Rows are points. A path goes straight from each point to the next, and from the last back to the first. The post is the endless flat space through its rows: a point in 2 columns, a line in 3, a plane in 4, and so on, so that a path can go around it. Count how often the path circles the post. Going back the other way cancels.
(in the rows, 128 means zero)

Post (2 x 3):
[[ 94 108 151]
 [141 178 118]]
Path (28 x 3):
[[141 155 157]
 [103 150 163]
 [ 73 192 120]
 [138 143  92]
 [ 96 161  99]
 [137 130  76]
 [115  84 149]
 [175 208 135]
 [ 83 191 159]
 [ 90 212  96]
 [130  93 115]
 [160 100 131]
 [128 142 161]
 [ 97 180 139]
 [ 88 188 167]
 [121 129 179]
 [112  58 175]
 [ 80 141 202]
 [141 249 101]
 [119 140  99]
 [158 108 116]
 [137 138 179]
 [112 171 143]
 [109 228  85]
 [121 102  92]
 [139  94 137]
 [144  89 168]
 [134  87 127]]
Times around: 4

Post (7 x 8):
[[135 179 115 166 162 176 111  90]
 [156  91 137 168 155 129 153 176]
 [ 65 152 184 117 100 138 146 102]
 [109 133 199  77 146 131 192  88]
 [139 116 103 176 226 155 112 147]
 [209 115 153 120 139  19 146  75]
 [119 150 148 106 155  94 198  70]]
Path (18 x 8):
[[144 155 203  86 126 115 209 117]
 [126 211 143 121  96 104 126  93]
 [ 85 182 141  87 172 149 163  46]
 [ 63 167 120 120 149 131 166  37]
 [135 156 140 191 130 136 170  70]
 [ 94  45 218  84 155  70 155 138]
 [ 38 148 126 104 135 107 168  95]
 [171 157 103 139 178 135 163 132]
 [ 94 117 179 116 186 146 123 149]
 [143 187 100 141 165 154 101  86]
 [243 128  68 212 100  38 127 100]
 [139  80 184 135 194 127  98 106]
 [144 182 184 158 125 111 187  73]
 [167 146 173 110 173 145 100 100]
 [159 136 129  93 160 145 132 131]
 [175  39 157 137 138  78 101 141]
 [114 136  63 155 128 198 201 147]
 [159 199 136  65 194 137 182  27]]
Times around: 1

Post (11 x 12):
[[103 139 128 161  59 158 192 123 103 175 142  69]
 [125 137 132 169 101 146 249  89 139 107 170 131]
 [136  96 142  34 103 120 108 144  91 142 102 131]
 [163 133  78 155 105 159 197  81 109 136 150 102]
 [ 55  65  76  95 168 134 115 115 121 110 143 154]
 [ 89  88 111  92 135 106  54  87 147 141 136 151]
 [119 110  82  72 119  64  85 167 136 134  92 156]
 [133 136 128 199  88 132 189  88  72 161 100 127]
 [104  48 100 146 126 167 113 122 120 129 198 184]
 [125  80 122 138 143 158 106 136 146 121 113 131]
 [140 108 126  92 136  58  78 147  82 108 141 113]]
Path (26 x 12):
[[101 119  87 143  88 134  90  96 148 161 165 126]
 [134 122 169 162 142 138  78  99  88 146 183 125]
 [184 105 153 111 124 100 113 132  40 162 167  69]
 [ 17  71 106 152  94 138 181 107 177 193 180 103]
 [132 129 170 116  42  41 181  82  60 118 144 114]
 [ 61 115 117 126  98 167 173  73 135 118 113 155]
 [148 112 146 111 117 193 160  66 113 105  77  89]
 [112 105  58 113 105 132 213  77 111 108 193 127]
 [142 101  77 114 110  52 150 142 110 152  65 210]
 [157 106 147 169 118  89 152 141 133 120 124 131]
 [117 109  46 125  90  36  68 162  72 118 169  40]
 [115 102 112  80  61 127 145 131 139  83 165 151]
 [197 108 146 131 141 132 100 158  97  87  72 177]
 [114 145 141 176 148  56  60 126 153 144 118 108]
 [147  83 107 130 174 141 168 119 129 151  66 160]
 [112  52 108  74  96  58 110 119  46 168 200 121]
 [120 108 114  76  79 106  97  86 124 158 146 115]
 [138 124  46 130 132 126 120 114 159  96  99 126]
 [ 91 140  79  85  97 117 120  77 166 123 149 137]
 [ 89  90  62  67  90  94 141 112 113  91 195 128]
 [176  40 116 163  93 203 206 106 119  81 227 173]
 [103  88  68 116 106 174 101  94 130 108 136 132]
 [135 143  60 156 153 106 134 118  96 104 152 104]
 [127 102 131 125 125 173 132 198 135 119 102 137]
 [ 65 107 120 169 125  85 138 102 101  94 137 182]
 [126 143 105 130  95 119 178 116 143 107 138 100]]
Times around: 2

Post (17 x 18):
[[ 90  97  99 127 151 143 153 128  95 117 142 159 136 128  98 170 173 150]
 [113 103 112 160 139 119 157 140 127 174 138  98  84 109 129 153 107 125]
 [145 180 179  76 176 125 109 121 136 131 103 127  86 125 148 157 136 110]
 [151  97  91 100  95 149  89 131  94 125  84 158 100 116 146 117 117 116]
 [135  90 129 135 141 127 103 116 119 100 136 161 133 122 151  83  81 120]
 [140 162 111 108 149 142 165 119 109 169  65  96 124 126 105 138 148 151]
 [107 108  88 158 160 143 152 148 119 176 125 159 158 167 119 125 101 143]
 [125 131 118 119 169 138 131  91  80 153 159 194 108 121 120 147 170 154]
 [115 135 121 156  60 132 127 156 139 160  85 132 119 110 142  97  95 135]
 [154 119 118 153 140 161  74 124 117 157 150 141 159 153  91 170 161 128]
 [135 104  99 121 103 126 135 111 134 122  98 149  70 127 147 136 145 160]
 [ 95 116  74 139 148 167 124 176  96  90 181 154 111 108 120 119 119 132]
 [123 140 135 107 126 166  96  99 116 134 119  96 112 108 148 150 136 129]
 [144  90 136 115 102 162 113 153 117 181 132 128 150  93 145 106 127 140]
 [155 108 120 104 108 104  77 119 125 125 150 158 159 152 149 132 105 125]
 [120 121 138 152 150 145 109 149  62 166 181 110 150 142 142 143 139 163]
 [145 128 155 138  82 161 126 121  98 124 142 115 172 162 136 136 126 156]]
Path (24 x 18):
[[141 127 152 103 183 110  91 118  67 112 177  96 136 162 183 122 115 122]
 [105 143 116 108  84 159 141 135  84 166 108 124 100 127 121 154 164 152]
 [125 148 181 139 151 157  76 118  67 119 125 181 114  99 109 113 122 127]
 [150 162  95 139 136 180 114 112  88 145 137 145  83  98 142 143 140 163]
 [128 134 111 143  16 101 127 126 143 131 127 186 100 113 157 125 145 159]
 [161 156 109 137 116 112 113 111 119 212  77  85  86 131 154 108 109 123]
 [150 115 124 128 145 135 129 115 123 183  87 129 146 176  94 133 138 170]
 [147 135 151 150 193 176  83 151 105 168 160 178 145 176  96 173 151 149]
 [176  86 134 127 187  97 106 124 117 123 153 116 118 134 170 139  80 116]
 [133 122  90 129 190 163 116 205  99 140 190 141 178 176 143 108 137 170]
 [150 118  74 120 119 119 126 106  99 142  94 141 129  88 112  65  99 108]
 [132  86 103 114 158 114 100 129 131 145 173 130  91 164 147 145 119 132]
 [156 109 164 140 168 151  96 134 143 135 132 137 140 132 112 141 107 134]
 [150  99  94  95 249 114 139 125 103 158 120 109 141 132 145 148 133 159]
 [140 134 155 158 104 130 120 105 114 164 116 119 141 182 156 148 107 132]
 [ 82 134  93 110  98 142 126 130 175 123 136 151 157 138  99 152 161 118]
 [124 138 130  81 190 157 161 177 109 137 102  86 142 156 103 162 141 155]
 [ 67 125  68 151  97 141 131 118 120 151 107 148 154  97 121 131  99 159]
 [114  80 126 137  73 155 126 140 136  87 138 134 138  91 166 102 116 142]
 [128  97  99 114 118 127  95 121 137 165 160 151 123 127 162 138 129 135]
 [134 120 128  81 161 156 140 146  79 141 155 113 134 151 139 158 136 139]
 [117  87  87 138 163 155 148 140 112 148 116 169  85 165 114 147 115 151]
 [184 165 186 109 198 160  89 163 106 114 128 156 122 136 122 154 147 144]
 [162 111 153 188 125 154 105 125 123 178  98 130 139 169 162 129 125 149]]
Times around: 5

Post (17 x 18):
[[112 105 139 112  90 124 115 162 136 122 140  66 135 148 158 119 130 153]
 [137 117 126 119  77  79 163  76 177 167 111 147  37 123  71  29 126 129]
 [ 93 124 131 145 118 106 123 144  98 164 146 139 110 141  93  97 135 150]
 [131 158 190 120 128 103 147 113 153 114 149 150  92 110 115 137 147  88]
 [129 116 112 119 108  81 114 146 171 120 159 170 135 137 129  90 170 117]
 [ 97 127 151 104 151 122 132 155 150 103 100 150 147 127 128 128 153 112]
 [ 97  94 125  79  93 165 119 104 107 124 158 108 128 107 144 145 137  85]
 [127 122 151 101 125  99 117 115  89 145 108 114 149 115 109  82 132  99]
 [207 117  89 128 118  36 168 144 118  85 109  94 143 118 166 161  87 158]
 [128 103 168 109 145 104 100 117 126 140 103 152 127 167 157 122 160 124]
 [154 112 116 111 152 132 138 168  98 166 117 104 170 147 168 139 118 131]
 [152  93 101 106  80 154 120 123 127 144 187  89 161 134 141 144  68 216]
 [151  49  94 130 150 157 144  87 131  17 223  91 113  58 108 151 104 109]
 [129 104 141 150 108 163 107 138  78 108 116 120 154 104 160 115 143 116]
 [123 144 132 142 112 113  59 114 107 136 107  93 110 161 170 111  89  84]
 [ 90 177 152 105 179 147 162 108 132 152 129  94 147 139 145 140 151 172]
 [125 131 129 144 125 107 114 144 134 140 109 108 134 114  86 136 167 121]]
Path (32 x 18):
[[108 127  84 114 211 112 145 158 154 240  99 110 165 190 160 141 131 206]
 [117 117 170 107  85  68 115 146 138 177  85 127 121 198 155  94  98 142]
 [142  65 184  84  92 223 122  52 131  94 144 178 144 127 152 165 171 136]
 [164 177 137 115 105 109  70  96 177 122 162  93 129 134  85  78 119 132]
 [116 145 111 114 141 182 110  93  66  92 106 104 156  95 210 148 129 116]
 [116 148 110  98 119 134 142 117 121 187 136 101 114 108 170 142 118 173]
 [115 113 174 127 173  92 181 139 167  73 104  76 117 126 139 147 162 165]
 [105  54 165 134 105  84 158 116 147 116 143 147  89 140 106 136 249  85]
 [167  70 182  98 189 131 148  90 129  85 104 160 116 125  63 115 188  75]
 [136 144  76  75 157  71 138  55 113 242 117 133 113 144  62  55 181  98]
 [172 145 170 102  79 116 145  93 141 147 135  87 117 144 121 158 132 151]
 [178 106  73 205 114  82  59  80 110 100 126 154  97 126  97  36 150 174]
 [172 140 126 146 149  82 115  99  45  77 162 136 156  97 171 119  86 138]
 [140 121 107 108 112  93 128 161 110  85 142 130 136 137 189  97 115 152]
 [169 137 124 138 120  46 136 124 134 130 139 123 129 144  54 113 148 153]
 [172  39 131 133  57 140 151  97 120  66 170 135 125 112 162  92 120 139]
 [120 146 152 125  76 138 111 146 127 163 111 145 187 137 190 178 132 133]
 [ 46 121 139  59 132 108 133 122 105 134  99 109 131  97 135 173 118 143]
 [175 151 119  65 123  82 165  80 139 179 158 173  92  92 131  94  81 162]
 [147 118 116 156 119 113 134 170 171 118 178 115 163 101 151 182 122 179]
 [ 96  93 179 107 116 183  86 131 170 101  96 186 168 123 139  87 170  94]
 [ 89 147 131 150 160 100 117 108  86 189 137  74 114 158 132  63 132 136]
 [154 115 139 152 144  55 136  93 163  32  92 184 119  50  50 127 134 123]
 [139  88 141  83 138 109  88 131 109 166 124 112  93 149 155 168  88 164]
 [116 103 106 139 109 117  96 186 167 160 133 124 176 179 164 130 125 224]
 [145 153 119 144 153 104 127 132 124 148 121 130 182 138 147 182 120  99]
 [159  83  51 169 110  42 156 148 107 127 143  68 131 142 148 165  78 134]
 [143 193 193 142  93  76 150 100 147 113 113 180 118 125  75 130 157  62]
 [ 94 162  87 171 106 156 121 141 156  99 195  40 140 165 157 189  94 137]
 [155  94 172 116  72  96 155 121 121 162 154  87 136 112 150  89 104 147]
 [109 130 157 102 169 162 110  79 169 211 111 167  81 151 163 102 154 128]
 [ 79 137 127 128 156 153 129  94 151 161 145 137  64  81  74  93 140 121]]
Times around: 1
